Each row of a before or after table is a point. One or more steps were done to the points. Then noise was added and the rows were shuffled. The steps act on how far a point lies along the listed directions, d1 being the first. What was done? A step turns or swaps two directions, mirrors them in a line or flattens them onto one, adds a multiple of one to another, or multiplies one. Angles are multiples of 10 degrees, from the lower direction toward the higher: turns from -170 to 170, lines from 10 to 170 but not 90. Use the fewest steps. Two steps may share a direction if one is a turn and the other turns, adds or multiplies; they go together, in the order done. Otherwise the lowest direction goes first.

Directions:
(1): 20.1,1.4
(2): 1.4,-20.1
Before (11 x 2):
2.4,-4.2
2.2,-0.2
4.9,-0.7
1.1,0.4
-3.6,0.4
-3.3,3.4
7.0,-6.6
-7.7,-1.9
-4.7,-9.3
-0.4,0.0
-3.8,2.9
After, 11 rows:
-7.9,-2.1
4.8,-6.9
-3.4,0.6
-3.1,2.9
-7.3,-9.7
-0.3,-0.2
1.2,-4.0
2.5,-0.1
1.0,0.3
-2.2,3.8
4.5,-0.5
Steps: add -0.3 times d2 to d1

Directions:
(1): -6.9,22.0,-8.8
(2): -0.7,-9.3,-22.9
(3): -23.7,-6.2,3.3
Before (9 x 3):
2.6,-5.9,-3.8
-2.4,1.8,-7.6
0.5,8.2,2.2
-0.5,6.6,0.1
4.5,-5.7,-0.8
-3.3,1.2,-5.1
-0.8,1.3,7.2
4.4,7.7,0.9
1.6,3.9,-0.9
After, 9 rows:
-5.5,5.0,3.1
-2.1,1.7,-3.4
-0.8,4.7,-4.5
-3.0,4.5,3.0
-2.7,2.0,-8.5
-3.7,-4.4,4.7
6.4,-0.8,-3.7
0.5,4.5,-7.2
-2.2,-6.4,2.3
Steps: turn d2 and d3 by 130 degrees

Directions:
(1): -3.8,14.3,19.8,-14.2
(2): 20.1,7.8,9.7,16.0
Before (11 x 4):
1.7,-1.8,-0.6,2.0
4.5,6.0,7.1,0.0
-7.6,3.3,3.3,-9.6
-0.4,-2.2,-3.6,0.7
-9.1,1.7,3.6,-5.5
2.8,1.7,2.5,8.4
-8.7,1.9,-0.7,-8.4
-4.8,1.7,2.3,-5.8
4.1,-0.1,0.3,5.2
-2.1,3.2,4.8,-3.5
-4.0,2.1,2.7,-7.5
After, 11 rows:
-1.4,-2.2,-0.7,-1.1
4.2,4.1,5.3,2.0
4.4,1.3,2.5,4.4
5.8,4.3,5.4,1.9
5.5,-2.3,-4.0,7.2
-4.7,-4.5,-5.6,4.7
6.8,7.4,7.8,2.8
3.7,8.6,7.6,0.0
-2.2,-3.8,-4.4,0.7
2.5,5.6,8.6,4.2
-2.5,0.1,0.2,-3.4
Steps: turn d1 and d2 by 100 degrees

Directions:
(1): 21.4,-13.9,-0.4,-17.4,2.5,16.1
(2): -15.5,15.2,-15.1,-13.7,3.7,17.8
(3): 19.0,27.0,6.7,4.7,-6.8,4.3
(4): -7.0,5.8,25.5,-16.3,14.1,-4.9
(5): 10.4,6.0,-17.2,-8.3,17.0,-20.6
(6): -2.2,0.9,-1.4,-19.3,-25.8,-13.3
Before:
-1.8,-0.6,-0.9,-7.9,-14.7,-6.1
-5.5,-11.0,-3.8,-2.1,5.1,-0.9
-0.3,-0.6,7.1,-8.2,-3.1,-2.6
0.1,-3.5,-1.7,-0.4,-1.2,2.5
-2.7,-1.3,-2.1,2.3,2.0,1.4
-6.7,0.6,1.8,3.0,6.1,-1.4
-3.2,-0.7,-0.2,0.9,-7.3,-2.0
-9.7,-13.4,-1.7,-4.7,-0.3,1.8
-0.2,-0.9,-2.1,2.2,-0.7,-1.2
-6.5,-11.8,-1.6,-0.5,1.4,1.3
-2.9,-0.7,0.8,5.3,-2.7,-7.6
-3.7,-0.9,-4.2,-4.8,-7.3,-4.5
-4.7,-0.2,5.4,-3.2,2.2,1.1
After, 13 rows:
-6.2,-0.9,1.4,2.0,7.0,-0.7
-2.8,-2.3,-0.4,0.0,-7.1,-1.6
-0.3,-1.3,-2.1,1.8,-0.6,-1.0
-4.7,0.6,6.0,-2.7,1.9,1.0
-2.1,-4.5,0.2,2.9,-1.8,-6.1
-0.3,-0.1,-0.8,1.3,-1.9,1.5
-2.6,-0.7,-2.0,2.5,2.0,1.3
-6.8,-2.7,-2.3,2.7,3.6,-4.0
-1.9,-0.8,-0.9,-8.0,-14.7,-6.0
-0.2,1.1,7.4,-7.2,-3.5,-3.4
-7.9,-3.9,-0.2,4.0,-0.2,-1.2
-3.6,-0.4,-4.5,-4.5,-7.1,-4.6
-11.1,-3.6,-0.5,1.2,-2.7,-1.5
Steps: flatten d1 and d3 onto the line at 50 degrees

Directions:
(1): 9.7,-26.7,10.7,3.9,-6.7,15.8,-15.8,12.1
(2): -21.8,-4.2,-20.0,-0.8,-22.7,14.4,1.6,-2.9
(3): -12.6,21.5,23.7,10.8,-7.7,11.3,-1.6,11.8
(4): 16.0,19.0,-7.8,-20.9,-5.1,11.8,-18.6,0.2
(5): 19.4,-0.1,6.1,-5.6,-20.9,1.7,27.1,2.2
(6): 5.8,1.6,6.6,13.2,-19.9,-15.2,-15.4,-22.5
Before, 11 rows:
-4.5,8.5,0.9,0.4,-13.7,9.1,-7.3,1.8
4.8,-3.4,1.1,3.4,-7.8,0.0,-0.9,-4.0
-1.7,0.1,5.2,2.3,-1.6,-1.8,-3.4,-1.1
-0.9,-3.2,-5.8,-3.9,-6.6,2.7,-5.9,-1.5
3.0,1.6,2.2,1.8,-1.6,1.5,4.9,0.0
0.5,-5.6,2.1,-0.1,-3.6,0.2,4.3,2.4
7.7,-4.8,6.8,0.4,5.5,-4.0,7.5,2.6
-3.8,1.1,-5.7,-3.7,-2.1,3.1,-3.3,0.2
3.6,0.1,-4.7,-1.6,-12.0,1.4,-4.5,-9.2
-4.3,7.6,-0.6,-2.5,-5.0,4.3,0.8,2.1
-1.0,-1.7,-0.9,3.3,-7.9,-3.2,7.4,-2.2
After, 11 rows:
-7.9,7.3,-2.0,0.5,-8.2,8.4,-12.4,1.5
3.1,-1.6,2.9,3.8,-7.2,1.9,-0.2,-1.6
0.2,-3.3,-5.4,-4.4,-7.5,3.2,-3.8,-0.7
3.1,2.1,-2.6,-1.8,-11.9,4.0,-2.0,-6.2
0.9,3.5,3.8,3.5,-0.6,2.2,2.8,0.6
-2.6,0.2,-6.3,-4.3,-2.6,2.7,-2.7,-0.5
-3.5,0.6,1.8,4.3,-8.0,-1.5,6.6,-0.3
-2.3,-1.1,3.3,1.3,0.7,-1.8,-4.0,-1.1
-1.1,-3.9,4.2,1.3,-3.6,1.1,3.3,3.4
-6.4,7.1,-1.6,-2.1,-2.5,3.5,-2.6,1.6
6.3,-2.1,9.9,2.2,4.3,-3.2,6.8,3.4
Steps: turn d3 and d5 by -40 degrees; multiply d6 by 0.7
